Every row gives one point. Examples show where two turns around zero, p and q, send a point. Where does a point land after both, in the order given? Backwards means that the second turn is done in reverse. Each puzzle has new turns, and all numbers are rounded.

Turn p:
[-71,5,27] -> [-72,-22,-14]
[17,-23,-42] -> [33,22,-31]
[10,10,-35] -> [13,35,-6]
[44,7,50] -> [26,-36,50]
Turn q:
[-40,34,20] -> [20,43,-30]
[-22,-22,-25] -> [-29,-12,-24]
[-10,7,45] -> [6,44,16]
[72,-19,-41] -> [4,-76,38]
Where do these land?
p, then q backwards: [27,-42,-44] -> [-23,62,-9]
q, then p: [21,44,-34] -> [58,-3,-13]
q, then p backwards: [22,25,6] -> [33,-5,3]
q, then p: [-30,-30,1] -> [-36,17,-14]
p, then q: [-41,3,72] -> [-72,39,-11]

Turn p:
[-59,-53,41,31,15,29] -> [-55,-36,-8,-13,27,69]
[28,-75,12,0,-15,-18] -> [27,-33,10,-15,-48,52]
[28,78,-47,37,13,-15] -> [9,52,-26,65,0,-55]
[-24,-5,-21,-35,13,25] -> [9,-8,-23,-36,32,-9]
[86,36,-2,-5,-21,3] -> [56,57,39,22,-23,-16]
[-52,-4,30,-33,38,-27] -> [-26,-67,12,-9,33,-21]
[-7,22,-12,3,-42,4] -> [-19,33,-3,-16,-19,-18]
Turn q:
[35,-62,-20,-16,3,-27] -> [0,-22,-23,-3,20,-71]
[-27,-25,-75,-36,16,-20] -> [-37,2,-59,-58,-6,-26]
[13,49,56,52,-61,18] -> [62,18,47,55,-40,39]
[19,33,26,29,-7,57] -> [47,-7,43,0,8,45]
[-16,20,33,57,8,14] -> [19,-13,2,41,3,55]
[3,28,-18,-42,35,-41] -> [-43,52,-12,-15,26,-13]
[-27,-42,-3,-43,7,0] -> [-47,-30,1,-21,-10,-27]
Where do these land?
q, then p: [6,-7,8,7,-70,72] -> [32,14,68,-36,-42,38]
p, then q: [16,15,-37,-1,-3,-69] -> [32,14,-38,34,-32,-42]
q, then p: [7,-28,-1,-21,30,43] -> [17,-51,10,-20,19,17]
q, then p backwards: [-36,67,-43,2,-47,-18] -> [33,-23,-39,34,-73,23]
q, then p: [-53,-8,49,-30,5,-39] -> [-84,-6,-19,-7,-5,10]
q, then p: [6,-22,-6,33,17,12] -> [30,-8,-22,7,0,25]
p, then q backwards: [53,-17,30,10,68,-1] -> [30,5,53,65,6,28]

Turn p:
[-26,19,-5,28,-68,30,16,16,16] -> [17,14,13,-15,-42,-11,31,4,66]
[20,-52,-38,-43,-62,21,30,55,7] -> [-44,-26,-39,-38,-33,34,81,-1,20]
[-26,-40,58,-9,16,-61,-51,-14,31] -> [-22,-61,34,-38,6,-19,-73,19,-25]
[-28,59,-24,-37,58,-19,-17,-42,-27] -> [-14,68,6,22,21,-45,-31,-18,-60]
[14,25,-28,21,21,-32,30,-12,-41] -> [26,10,-8,38,35,-34,30,3,-26]
[50,16,-25,-26,20,-17,3,-44,10] -> [9,10,-31,-11,44,-7,-4,-52,-29]
[32,35,55,0,13,-6,16,39,-14] -> [21,19,30,-14,48,37,10,42,-1]
[-1,-22,19,21,-12,38,72,31,25] -> [-15,-19,30,26,6,43,44,-5,61]
[2,9,35,-5,16,-3,-21,-35,-39] -> [32,8,27,2,-3,6,-24,-3,-48]
[1,-40,25,-2,-40,38,34,27,-8] -> [-4,-26,22,-5,-33,49,45,4,23]
[-37,-9,-73,51,39,11,-111,-21,41] -> [-8,4,-86,33,-48,-52,-107,6,19]
Turn q:
[32,-9,10,-28,16,57,16,17,3] -> [-32,-7,26,15,22,21,7,45,-34]
[-12,1,-27,-35,27,-9,15,24,-22] -> [9,14,-21,-9,44,-17,16,30,4]
[23,41,-53,29,-20,-28,6,-26,53] -> [24,1,-9,1,-12,65,42,-47,40]
[60,-18,-35,48,-33,-78,-13,10,62] -> [58,-74,-1,24,-30,41,23,-31,73]
[-33,40,49,-1,-60,19,1,32,-7] -> [-17,36,1,-28,-79,-10,-4,37,-6]
[-8,48,81,-31,11,12,-6,12,-40] -> [-11,42,59,-37,-23,-53,5,30,-32]
[-54,18,77,-62,-18,21,-20,10,-5] -> [-64,43,29,-43,-30,-51,-25,38,9]
[31,-21,-11,-50,-6,31,-11,-41,-47] -> [-17,-23,11,-53,48,18,-30,6,-42]
[-5,-22,8,-1,56,28,-36,-24,-4] -> [-15,13,30,28,45,-12,-40,-20,-14]
[-39,-28,-48,62,-7,-37,10,12,36] -> [24,-8,-68,52,-18,4,1,-35,42]
[9,-28,-31,62,-8,-55,64,-25,37] -> [17,-55,-52,37,-18,5,56,-62,14]
[-3,-23,-19,7,43,41,-25,-2,-66] -> [22,17,-4,12,52,-10,-50,8,-56]
Where do these land?
q, then p backwards: [12,-17,-1,-14,9,29,25,-23,22] -> [1,-28,-1,-28,26,-6,27,12,5]
q, then p: [-26,43,-14,-45,-55,-31,-31,32,-21] -> [-46,42,-29,-73,21,13,14,-2,14]
p, then q: [-8,42,-4,23,31,66,-3,10,-43] -> [39,37,24,15,-50,48,18,3,-29]
p, then q: [-32,-33,30,-44,-56,-22,20,18,-6] -> [-57,-21,-23,-33,-19,-48,8,34,-4]
q, then p: [12,-8,4,-21,17,-29,25,-50,-26] -> [-23,-17,19,15,17,-6,2,-31,-54]
p, then q: [-19,32,65,13,36,-37,49,-37,-5] -> [6,-6,75,26,-10,-69,-1,-23,-22]
p, then q backwards: [65,22,-46,39,-31,-17,-28,54,-17] -> [-22,2,-67,-18,-18,-39,39,61,-35]
q, then p backwards: [-12,-29,-47,55,30,-36,43,12,65] -> [27,-30,-69,57,14,35,60,-6,4]
p, then q backwards: [18,-39,23,-41,43,10,-16,-7,15] -> [16,-28,-16,-2,-20,53,-9,-44,0]
q, then p: [-45,45,42,-31,-53,73,-45,-14,5] -> [-6,81,38,-61,-60,-17,-15,33,4]
q, then p: [33,-57,-52,66,29,-5,-38,7,10] -> [54,-43,-59,41,-4,32,-50,-12,12]

Turn p:
[-55,0,48,11,18,15,50,23,27,64,9] -> [26,3,2,4,-7,5,96,-15,14,36,-46]
[13,-37,20,-21,29,-11,60,10,54,26,-45] -> [67,1,-2,22,16,-61,32,-13,19,-19,-42]
[-50,-35,48,18,-25,-2,14,-12,48,-12,-32] -> [24,30,46,67,17,17,36,-2,15,-10,-23]
[85,24,16,-25,-17,-3,-30,1,-32,-24,39] -> [-5,18,14,-81,-2,3,-60,-21,-30,-19,26]
[-29,36,-49,53,13,-24,-68,-21,27,45,-9] -> [-24,28,-61,36,-55,32,-24,18,56,38,6]
[-10,-65,23,25,2,15,7,-1,-22,6,-39] -> [26,-18,34,48,-38,-11,19,8,-33,-19,-7]
[50,-21,-31,-16,-29,10,-5,43,-21,-54,48] -> [6,-33,27,-63,25,11,-35,41,-12,-34,43]
[-73,34,-37,9,45,-79,-73,-29,-4,32,-3] -> [-56,-5,-32,48,-35,14,-52,4,58,90,-36]
[-21,-41,18,0,-27,-6,88,-32,19,38,-21] -> [21,-12,31,38,4,-47,75,-45,29,-21,5]
[19,25,-31,-36,10,46,-44,-19,-20,-29,38] -> [-15,-25,-39,-30,25,46,-47,-16,-33,-1,29]
[30,22,-1,21,13,14,22,1,-25,-56,13] -> [-9,17,2,-21,28,-20,-7,23,-47,6,43]
[41,57,-23,-38,-33,27,-21,37,-50,-37,2] -> [-60,-3,-21,-68,21,12,-33,19,-39,-48,4]
Turn q:
[-6,-28,-30,-53,15,57,-61,-41,9,36,62] -> [-30,4,-51,-64,83,-7,-26,-20,35,-37,-20]
[3,6,17,41,45,21,-35,46,20,15,-16] -> [-10,22,10,51,16,54,2,30,15,-30,-17]
[9,55,-36,17,-42,-20,47,-31,-58,19,-46] -> [20,-36,-12,29,-43,-74,7,3,-67,16,-35]
[-6,8,24,21,-32,-17,58,4,-23,34,7] -> [13,-4,-43,31,-25,-18,13,6,-27,42,29]
[-35,-32,-43,24,10,41,30,-29,-1,30,19] -> [-46,9,-36,29,27,-40,14,-48,13,-9,4]
[-4,53,-32,-37,3,11,-18,38,-35,-16,60] -> [-5,6,-47,-60,-41,3,20,25,1,-57,-21]
[24,-41,42,60,-16,-44,32,-19,9,-40,-2] -> [33,-5,38,44,-32,-11,-31,-13,27,32,66]
[53,-45,32,33,37,-26,-29,11,58,8,25] -> [40,21,16,28,27,44,-28,8,84,13,12]
[-45,-12,10,35,-29,-2,-49,-48,20,21,-39] -> [-58,-16,27,26,32,-13,-61,12,-12,33,-10]
[-14,-17,43,-46,50,40,59,-57,27,-45,54] -> [18,92,-2,-49,25,-10,-1,-72,-7,-9,62]
[-33,28,-24,-33,6,-30,-56,42,-63,12,-52] -> [-30,-40,28,-22,3,-9,42,87,-34,-21,-38]
[30,8,-6,-40,-26,21,-16,51,-1,-29,-41] -> [18,-48,26,-26,-11,53,25,-6,-27,-18,-22]
[24,17,3,-21,-21,-51,38,34,40,-43,-31] -> [37,-4,46,-15,-61,29,26,-14,0,47,-11]
Where do these land?
p, then q backwards: [44,56,-85,39,-19,-10,26,62,-17,-60,-6] -> [-68,-5,31,-15,20,-26,-62,-11,-84,20,67]
q, then p: [-62,-26,-20,13,23,-19,-20,8,6,43,-55] -> [3,5,5,33,-17,-17,65,29,-2,48,-47]
q, then p: [30,-17,60,-45,-29,-17,6,-29,-61,-8,30] -> [22,-55,12,-82,-5,-5,-52,-11,6,11,8]
q, then p: [55,100,-72,2,48,8,15,54,-10,-20,-19] -> [-39,56,20,25,31,-64,1,28,-35,-107,17]
q, then p: [21,0,24,-59,-22,-40,-22,-33,6,-22,60] -> [17,-26,-18,-53,21,18,-53,-38,32,-22,-41]
p, then q: [22,-10,67,-22,-13,-3,-57,-43,-5,-33,2] -> [8,5,5,-6,32,-4,-72,32,-51,-43,3]
p, then q: [-33,-54,18,44,27,3,30,58,34,21,0] -> [64,-23,-16,53,-20,44,39,-18,-3,31,7]
p, then q backwards: [35,-30,6,-5,8,-1,-14,-61,-23,-9,41] -> [16,-25,36,7,-44,14,26,-36,10,-46,-4]
q, then p: [-25,-16,-8,14,1,8,37,-9,53,39,-64] -> [-7,20,-23,42,-56,-21,52,-28,-13,34,-1]
p, then q: [9,13,51,5,-38,-10,-29,-46,-15,28,49] -> [-7,21,-37,-33,29,-9,-60,-20,-52,15,5]
p, then q backwards: [-25,-22,-33,-1,-6,52,-1,40,20,27,-20] -> [33,9,-17,2,1,11,-12,67,-33,25,7]
q, then p backwards: [-71,6,-7,15,20,27,28,-3,13,-5,-18] -> [-23,46,29,20,-25,0,12,-33,-36,-9,-27]

Turn p:
[-53,-7,11,-56,40,8,-8,22,-52,42,-28,3,21,-2] -> [-22,-28,-29,-21,17,-26,-9,0,-22,27,60,33,66,-18]
[41,34,-33,28,13,9,-3,-13,-16,-19,14,-1,-60,31] -> [16,58,-20,24,-22,31,8,18,-33,17,-49,6,-14,5]
[46,29,-2,-34,-31,42,23,-8,11,-29,-51,-28,-30,-69] -> [25,-37,36,54,-59,-24,-8,-39,4,19,-63,-3,37,-3]
[-11,-46,-37,49,-15,10,24,-78,20,-13,61,-31,-49,20] -> [44,-20,-25,2,17,42,-17,64,-4,13,-50,-28,-86,-24]
[40,-27,-6,33,10,-29,55,-51,16,6,11,-15,14,72] -> [31,14,28,-44,50,13,54,35,-14,-3,-44,16,-52,-14]
[25,-45,-23,62,13,-39,5,-20,-45,8,58,-18,27,-4] -> [12,7,-15,6,40,55,46,58,10,-46,5,-34,-9,-41]
[-9,-6,27,-9,52,20,-34,19,26,43,-18,53,31,-27] -> [-16,-21,1,12,41,0,-30,-36,-20,-38,47,34,29,46]
[-17,48,40,-14,3,-15,-32,33,32,39,-19,-43,8,-9] -> [-48,0,44,20,-9,6,-5,-51,-1,33,50,20,-8,-11]
[-44,7,79,-27,-24,1,-66,14,-48,47,-37,60,49,-2] -> [27,19,0,-3,16,-48,-22,-29,35,-4,127,31,50,18]
[29,23,-33,4,-42,31,64,18,25,-4,55,-7,-19,9] -> [12,1,25,-39,-67,23,-11,6,-36,-27,-48,-26,-32,-17]
[10,18,10,31,-1,54,36,24,26,-77,-3,-42,-13,9] -> [-13,-26,5,19,-70,-16,47,10,-20,11,-39,-19,-43,44]
[-22,-34,63,-85,20,-46,-68,34,-21,9,-3,47,17,-16] -> [-52,24,8,12,46,-75,-55,14,32,-18,70,17,60,2]
[6,42,-67,20,-8,-3,30,-52,26,-59,32,-18,15,9] -> [14,2,12,-29,-7,51,15,15,1,37,-67,-69,-18,30]
[22,-11,-64,3,-42,30,-11,26,31,-25,-33,-27,-10,10] -> [-13,-13,-11,-9,-57,27,2,-11,50,4,-60,29,-9,12]
[-64,-24,37,-5,12,-71,-15,33,-30,33,-41,68,0,-29] -> [-18,18,-58,-5,62,-61,-15,-57,18,-25,65,-6,28,-27]
Turn q:
[-23,-5,5,14,45,-16,12,37,-32,-17,-40,-31,-16,-2] -> [31,6,19,47,6,34,14,-21,-18,-27,11,34,-24,-20]
[-15,31,-22,28,-29,-39,11,-26,-14,-34,3,32,-15,7] -> [-59,-40,-15,-9,36,-4,3,-13,-5,-4,25,16,-3,-21]
[-23,31,-15,-48,92,-42,19,42,70,34,4,19,74,-80] -> [91,39,43,-36,59,36,42,30,45,102,11,15,-3,-38]
[15,-5,62,19,-15,70,-119,14,6,20,-1,37,49,31] -> [-17,27,-34,30,-48,42,-37,-30,-14,49,-75,-93,51,14]
[45,-33,-34,18,-5,-27,16,11,44,-34,-25,17,-34,-6] -> [31,-23,-44,-3,23,-22,-23,1,41,-42,30,6,14,-36]
[24,-40,-26,22,-17,-8,4,17,-30,57,-27,-25,36,24] -> [35,-12,-2,26,-55,-40,41,-21,-27,3,18,-3,38,2]
[36,18,121,26,-9,-3,-26,-12,-29,-32,47,-95,-29,-12] -> [-22,84,43,-9,4,-32,-71,-67,-63,-47,-39,-29,-58,3]
[-19,30,-41,-9,-47,45,-6,-18,-39,-38,-33,-12,-3,24] -> [-63,1,-20,37,3,21,20,11,-8,-31,35,0,20,54]
[-3,-44,15,5,-35,114,10,-30,-26,-36,18,30,47,28] -> [-30,-1,-58,28,-52,9,-65,55,-45,30,6,-15,12,73]
[-33,-11,0,8,-24,-34,12,8,38,14,-25,-21,14,39] -> [-8,-11,22,36,-10,-30,27,25,8,-2,17,-29,-4,-45]
[-15,-18,-20,-11,136,-25,-34,-30,-22,-14,53,7,-19,-35] -> [79,-54,19,-22,64,43,-7,-38,2,29,-48,22,-67,42]
[48,13,-1,-58,-23,-2,14,-25,65,44,-7,16,-4,36] -> [-11,8,20,-16,-19,-58,-5,28,88,10,-16,-10,37,6]
[-24,3,-10,-55,-34,-32,11,19,-39,6,37,27,-35,28] -> [-35,-48,56,-33,-2,10,4,29,-13,-33,-17,24,34,0]
[-11,9,-34,-38,-43,-5,16,-21,82,3,0,7,9,-73] -> [1,26,-13,-72,22,-3,22,52,56,12,56,-36,-4,-9]
[-30,18,23,21,-10,59,17,-15,-3,31,-4,-25,-21,-37] -> [-21,51,-24,-16,-41,15,25,11,-10,-2,-7,7,-51,16]
[0,28,-13,35,24,-25,20,55,-35,9,29,-28,-24,29] -> [9,1,12,19,28,-17,34,-13,-49,-30,-41,50,5,-25]
[27,-25,-10,24,-5,-31,25,-27,-35,-13,-29,45,-27,-2] -> [-9,-53,-24,-7,-17,-5,-25,-38,11,-12,34,42,3,-15]
Where do these land?
p, then q backwards: [-43,62,32,18,-22,13,19,-44,8,-56,-52,-31,61,-75] -> [-1,-36,-41,-16,22,-47,-85,-64,-4,47,-33,-9,70,27]
p, then q: [-6,45,43,10,57,13,-32,20,-2,-2,61,-52,-15,41] -> [-44,5,8,-10,-27,26,34,15,-78,-16,-63,41,-10,-15]
p, then q backwards: [-13,32,-47,-34,67,36,44,37,-21,17,-63,19,-21,5] -> [44,21,-22,57,-19,17,-8,24,-79,28,43,48,20,5]
q, then p: [53,-19,-33,23,-35,-23,-5,9,8,-8,-49,56,5,44] -> [-7,-43,4,-25,42,50,2,8,63,-38,-3,-41,-5,14]
q, then p: [-40,20,17,-1,-10,49,-41,-24,16,11,19,-27,53,-3] -> [-7,1,-2,-13,-36,23,30,-14,-32,52,27,35,-19,-46]
q, then p: [-8,47,-23,33,-45,0,-44,-37,30,41,-14,6,-31,-25] -> [-11,-59,1,-43,2,-3,-20,-16,-14,61,-44,-29,-15,-25]
p, then q: [-27,-15,-21,9,13,-17,9,59,56,-9,6,6,-8,-43] -> [-14,-41,0,23,10,27,12,16,-1,-27,31,-42,-56,20]
q, then p backwards: [-41,-27,42,9,-41,-45,57,-15,35,-12,17,-38,34,-4] -> [-28,-2,81,-28,-17,-22,25,0,-9,10,65,-31,-20,21]
q, then p: [-40,-10,-54,-41,-3,-31,-3,21,24,-57,-55,38,-64,18] -> [-45,-70,-19,18,-15,-11,-7,31,-6,-61,-23,-18,-41,72]
p, then q: [10,-49,59,14,-32,44,-53,51,-50,13,-36,-34,-5,-15] -> [-15,-34,-64,-58,31,-31,-25,37,-37,16,9,-13,17,-71]
q, then p backwards: [-32,-39,-48,9,5,-17,36,39,-19,-15,45,48,-55,18] -> [10,-87,-26,-6,33,52,45,-6,-8,40,11,-18,12,0]
p, then q: [87,23,-32,-48,-14,30,6,-28,-43,16,33,5,-21,24] -> [-23,72,-5,13,-22,38,-21,-34,-9,30,13,8,82,-12]
q, then p backwards: [17,19,51,-35,-27,-3,23,-64,-6,8,25,46,29,-14] -> [-47,29,-7,-78,-18,-1,-23,16,41,-9,4,-16,8,37]
q, then p backwards: [64,-30,-27,2,40,-68,-24,2,-41,41,48,-8,10,37] -> [16,7,24,-39,-2,28,76,-37,20,6,-79,30,18,-40]
q, then p: [21,-60,39,33,46,19,8,-25,7,10,14,-34,29,-7] -> [23,69,10,40,-2,29,-1,1,23,5,-23,31,-2,-47]
